Every row gives one point. Examples show where two turns around zero, p and q, send a point. Write where each new point lands after one turn and then the other. Backwards means that the second turn is done in reverse. Each puzzle has new turns, and all numbers are rounded.

Turn p:
[28 52] -> [ 53 -25]
[ 14 -17] -> [-16 -15]
[-57 -11] -> [-14  56]
[ 15 -24] -> [-23 -16]
Turn q:
[-16 -22] -> [  8 -26]
[56 -2] -> [36 43]
[-41  24] -> [-44 -18]
Where do these land?
q, then p: [24  1] -> [ 20 -13]
q, then p backwards: [-17  25] -> [ -3 -30]
q, then p: [-70 -36] -> [-78  10]
q, then p backwards: [25 22] -> [-33   0]
p, then q: [ 38 -12] -> [ 25 -31]

Turn p:
[13  2 30] -> [ -4 -18 -27]
[-58 -45  -4] -> [-13  72 -10]
[  3 -24 -32] -> [29 22 17]
[19 54 17] -> [-25 -54   8]
[ 23  13 -11] -> [ 13 -22  13]
Turn q:
[-76 -20   3] -> [-42 -58 -34]
[24 29 -7] -> [10 37 -3]
[18  7 21] -> [-7 17 22]
[  4   6 -42] -> [ 31   4 -29]
[ 30 -21  26] -> [ 6  1 45]
Where do these land?
q, then p backwards: [-41 -24  -1] -> [20 31 30]
q, then p: [34 56  1] -> [-35 -44  34]
q, then p: [-19 -35 -23] -> [ 40  19 -11]
p, then q: [26  4 24] -> [ 29 -21   0]

Turn p:
[-20  30  43 -23 -25 -25] -> [ 62 -19  17  19  -9  -6]
[ 5 17 -2 17 14  1] -> [ -5  13  17 -13   2 -12]
[-17   7 -12  29  -1  28] -> [-31   4  15   8 -18 -22]
[ 19  37 -24  -7  -8  19] -> [  5  42  -6  -7 -28  -8]
[-14 -52  -4  -6  12 -33] -> [-14 -44  -8 -10  23  37]
[-10 -24  16 -15  13   0] -> [ -2 -13   0  19  23  17]
[ 37 -15 -16   5  -5   9] -> [-15  14 -35 -16   8  -7]
Turn q:
[ -4  15  71  19 -31 -19] -> [ 30  37 -60 -25   8  22]
[ 12 -29   4  17   9   3] -> [-8  3  3 21  4 29]
[ 18 -26 -14   4   8  13] -> [-10 -17  17  17   3  22]
[ 19 -26 -16  -4 -21 -13] -> [-29 -15   1 -11 -11  25]
[ 12  21 -11  13  12   5] -> [ 19   5  23  -1 -10  -1]
[-47  15 -11 -10  -9  -7] -> [ -9   3 -19   2 -15 -46]
[-12  13 -23 -26  16 -26] -> [-24  10  21 -16   2 -33]
[  2  17   1 -12  16  45] -> [ 33 -26  13  13  19 -15]
Where do these land?
q, then p: [ -1  13  12   2  14 -15] -> [17 16 11 -6 -1  0]
q, then p backwards: [ 23 -37 -24  10  24  76] -> [-70 -28  49 -26   0  -9]
p, then q: [ -9   0 -24   3 -12  12] -> [ -3 -10 -20  -2 -19  -9]
p, then q: [-32 -28  13  -2  -2 -19] -> [-11  -8 -10  36  12  25]
p, then q: [ 27   8 -20   0   6 -21] -> [ -2 -22  12 -20  15 -20]
p, then q backwards: [ 11   8  11  10 -14  -3] -> [-13  19   1  -7  -3   6]
q, then p: [ 24  20   7 -30  -8 -14] -> [18 13 -5 18 15 34]
q, then p: [-66  18  16   1  -5 -15] -> [ 14  -5  11 -57 -37  16]
p, then q backwards: [23 -2 10  6 -2 -1] -> [-11  10  16 -14   0  -1]
